Each row is a point. The window is the flat piece filled in between its corners: a triangle in 3 columns, a solid with four corners in 4, and so on. A path goes straight from each point to the next, and from the last back to the first. List the points from which the path goes on through the window.

Window (3 x 3):
[[ 62 -26  -3]
 [ -7 -36  14]
 [-81  23  15]]
Path:
(1): [ 29 -63 -37]
(2): [ 49 -53 -23]
(3): [ 36 -17  52]
(4): [ -2 -27  33]
(5): [-76  15 -27]
(6): [-65  -5 -42]
(7): [-42 -16  37]
(8): [37 -7 54]
Through the window after points: 4

Window:
[[ 17  35  61  32]
 [ 41 -43  40 -35]
 [-61  -3 -33 -29]
 [-28   9 -53 -13]]
Path:
(1): [ 40 -21  32  32]
(2): [-33 -21  38  47]
(3): [24 93  7 -9]
(4): [-10   7   7 -41]
(5): [ 35 -95  21   0]
(6): [-48  -7 -22  17]
(7): [-81  53 -34 -74]
(8): [ 30  -4  24 -48]
(9): [ 17 -30  60  36]
(10): [  8  -5 -23  45]
(11): [-25  14 -24 -31]
(12): [-38  11  -7 -32]
(13): [-44 -50 -10  14]
(14): [-47 -37 -49  -8]
(15): [-11  34 -37 -58]
(16): [-26  74  44   4]
Through the window after points: 4, 8, 10, 16

Window (8 x 8):
[[ 34 -13   4  15  -5 -60 -29 -22]
 [-56  53 -33 -72   9  14   3  -5]
 [ 20  19   6  -4 -27 -17  33 -26]
 [  2  26  10  18  37 -40  23  34]
 [ 45   7  95  53  25 -41 -29   2]
 [ -2  41 -14 -49   1   1  16  86]
 [-23 -45 -56 -26 -10  20  13  21]
 [-59  51  29   3 -28 -45 -20  -4]]
Path:
(1): [  6  -9  25 -21  22 -46  -7  24]
(2): [ 35   8  49 -50 -18 -40  94 -30]
(3): [-33  39 -20  33 -20 -11 -50   7]
(4): [ -3  47  23  53  22  -6 -31  22]
(5): [ -9   2   9 -22   1 -47  -5   9]
(6): [  2 -30  29 -29  21 -47  -5  26]
(7): [ 21  23  -5  21 -14 -19  -4  21]
(8): [ 19  54 -27  29 -12  25  15  16]
(9): [-16  -9  18 -78   8 -46   5  67]
(10): [ 26 -14  62 -39 -17 -63  32  17]
(11): [-37  52 -33  17  36  -5  -2  23]
(12): [ 13   8 -21   4 -11   0  -3   7]
(13): [ 27  15  51 -28  49 -72  58  29]
(14): [ 13 -18  44 -18   0 -37  29 -27]
(15): [ 10  54 -43  25 -28 -26 -38  16]
(16): [  9  -9 -22  30 -32  -8  -5   4]
Through the window after points: 2, 8, 10, 14

Window (9 x 9):
[[ -3   4 -11  21   1 -22 -24  62  45]
 [-25 -62 -12 -65   5 -35  66 -51 -48]
 [ 15  -3   1  25  26   6  38  56  49]
 [-15 -36  30 -14 -19   4 -12 -32  48]
 [ 95  11  27  10  44  57  28 -25 -42]
 [ 36   2  61  47  16 -14   6 -18  13]
 [-19  36  23  25 -23  34   3   0  -2]
 [  8  17  55  -2 -29 -15  -1  21  37]
 [-43 -45  13 -10  19  17  34  72 -37]]
Path:
(1): [ 14 -32  26  66 -13   9   9  46 -37]
(2): [ 33 -10   5  12 -53  27  37  52  -8]
(3): [-29 -33  30 -10  64   5  14   8 -15]
(4): [ 6 24 29 -7 32 13 -3 42 33]
(5): [ 13 -23  35  21 -51 -22  30  -2  28]
(6): [ 41 -37  -2  36 -15  36  12  38   6]
(7): [-48  27  40  -3  21 -13  -5  40  38]
(8): [ -8 -14  27 -19  23   3  24 -14 -14]
(9): [ 15 -42  -4  11 -57   2  13  22 -11]
(10): [ 31 -11  15  33 -48  -6  20  45 -27]
(11): [-14  -5  10 -18  86   2   9  -9  60]
(12): [ -4   8  39 -30  36 -12  18 -11  45]
Through the window after points: 2, 4, 10, 12

Window (11 x 11):
[[-50  27  23 -31  64   8  37 -12 -35  31 -41]
 [ 16 -32 -47 -26  29 -63   8 -18 -27  45 -16]
 [-14  19 -43  23  19  24  67  45  20   7 -23]
 [-33 -36   7  42  24 -67 -25 -16  -2  21  43]
 [ -8 -33 -16  54 -25  -7 -58  -6  -8  16 -10]
 [ 46  43  21 -38 -35  27  21  23 -47 -21  31]
 [ 31  57  17 -14  92  -3  31  44   2 -20  -1]
 [ 30  62 -16  49  -8   9  55  48  21  47 -31]
 [ 29  83  -9  -6 -22 -13   6  39  44 -47  17]
 [-31  -4 -14  25  46  -8 -47 -49  -7  31  49]
 [ 33  21 -13  25 -43 -10   3 -36 -60 -31   7]]
Path:
(1): [ -2  -5  16 -15  31  -9   0 -59  41  30 -14]
(2): [ 34 -33  29   1 -22  -1 -12   3  74  39 -38]
(3): [-24  64 -41  16  27 -33  43  14 -95 -31  31]
(4): [ -2  40 -10   6  -8   9   7  44 -13   0  16]
(5): [ 57  17  13 -34  34  -5  61 -43   6 -26 -26]
(6): [ 19  23  42  12  -9  26  11 -24  22  20 -17]
(7): [-26  37 -44 -43  45 -15  43  53 -77 -16  14]
(8): [  3  54 -23 -26 -22  -6 -38  41 -79  21   4]
(9): [ 17 -20  21  41  47 -14  43 -29  50 -19  20]
(10): [ -4  10  19   1  -6  -6  21 -23  40  -4   4]
(11): [ 18  55 -24   0  51 -12  24  45 -38   0  -1]
(12): [-23  34 -33  40  56  -9 -25  39 -72   1  59]
Through the window after points: 4, 6, 8, 12

Window (12 x 12):
[[-30 -39 -60   7  -9 -19  13 -39  62  12  14 -20]
 [-38   6 -12  28  47 -47  24 -53 -22  31 -60  14]
 [ 12   4  44 -26 -58 -10 -14 -16   2  11  22 -64]
 [ 23  -1  28  -6  39 -54 -33  30  17 -15 -18 -41]
 [-58  -8 -18  11  32 -18 -42  19  -6 -19 -17  53]
 [-27  35 -48   6  23 -65  37  30 -53  -4  37 -11]
 [-22 -43 -27  -9  55  37 -52 -19  36  57 -59  10]
 [  2 -21  20  54 -24   2   8  59 -22 -27  54   1]
 [ 45 -10 -36  37 -22 -42   3   5 -47 -16   9  -4]
 [ 49  25  27 -27 -49 -35  53  12 -24  35   4  11]
 [-31 -22  33  -7 -17 -33 -38   4  14  70   3   4]
 [ 63 -54 -13   9  54 -22  17 -50 -25 -28  19   7]]
Path:
(1): [-14 -53  12 -11  17 -19  16  37 -59  33 -22 -14]
(2): [-95 -89 -24  27  21  -1  50   9 -10  -4 -47  23]
(3): [ 35  17 -32  -4   5 -29 -31 -42  40  26  22 -21]
(4): [ 42  14   0  24  -2 -34  -2  -9  16  30  47  14]
(5): [  0 -48  -9   5  23 -16  14  -2 -47 -36 -19  -2]
(6): [ 10 -57 -12 -46 -27 -79  15  -4 -38   2 -29 -15]
(7): [ 21  22   2  42  45  -1   1  -4   7   7  30 -10]
(8): [ 59  47 -21   2  30   0 -20 -24  37  45 -31  45]
(9): [-69 -61  19  -1  18 -45  -3  20 -13 -15   4 -50]
(10): [ 25 -39 -28 -49  -4 -39  18  29  -7 -33 -42 -60]
(11): [ -6  25  32  58  36 -38 -36 -17   0  31  18  22]
(12): [ 32   9   6  10  10  -7 -13  13  19   7  13  -9]
(13): [-26 -55 -16  -7  22 -34 -15 -12 -12  -5 -12   2]
(14): [  3 -39  -1 -28 -24 -55  10   6 -47  20   3 -33]
(15): [ 14  62   3  49   4  -9  13  -4  35 -23  34  10]
(16): [ -4  58 -42  48   6 -50   0 -39  52 -37  39   9]
Through the window after points: 2, 4, 10, 16

Window (14 x 14):
[[  5   4  -2  24 -56   6   6 -36 -12 -66  14 -32 -12   8]
 [-24   7 -20   2  50 -51  13  53 -40   3   3 -24 -10 -18]
 [-39  47  60  18 -16 -44  14 -28 -42  31  21  12  43 -27]
 [-55  10  56  56 -25 -15  11   2  11  56  37   4   4 -27]
 [-19  -3  15 -20 -65  73 -42 -25 -17 -56  -3  28 -18  -3]
 [-23  12  48  31 -18  56 -21 -66 -12 -37 -34  -5 -22 -10]
 [ 28  -6 -27 -14  12 -58  -2  16   8  12 -34  13 -21 -18]
 [-59  -5 -11  31 -56  14   4 -40 -26 -29 -32  17  -4  -6]
 [ -2 -27 -39 -19  33 -40 -22 -17 -27  12   7  -1 -29  36]
 [ 26 -14 -51  35  52 -50  -2  11 -29 -24  21  36  -6 -12]
 [ 32   8 -33  15  15 -14  39  12 -57  18  -1  11 -29  14]
 [  5 -44 -23  12  22 -29  26  11 -28  38  16 -26  46 -45]
 [ 22  34 -95   2  55 -48 -28  23 -16  45   2  -8  -8  -9]
 [ 10 -10 -54  -6  49 -21  15  35  19   8 -12   5  38  33]]
Path:
(1): [-29   2  -7  -1  14 -10  27 -23  -2  -3  -8   4   1 -19]
(2): [-13  10 -20  -4   3  -1   6 -20 -17 -23   6   9 -20   8]
(3): [ -9   0  28  48 -53  -4 -39   1 -22  -5 -16   6  11 -12]
(4): [  5  -2   9  92  22 -39  10 -11 -55  -9   0 -28  23  23]
(5): [-20  -1 -30 -80 -26  18   8 -11  34  16   4  24 -39 -56]
(6): [-26  20   9 -18  40 -26  24 -35  39 -34 -13   3 -56 -62]
(7): [ 10   4 -15  36 -37  -4 -24  14 -76  19   9   4  28  53]
(8): [ 21 -18   8  38 -29 -16 -29  12 -41  -6   4  -2  -6   5]
Through the window after points: none
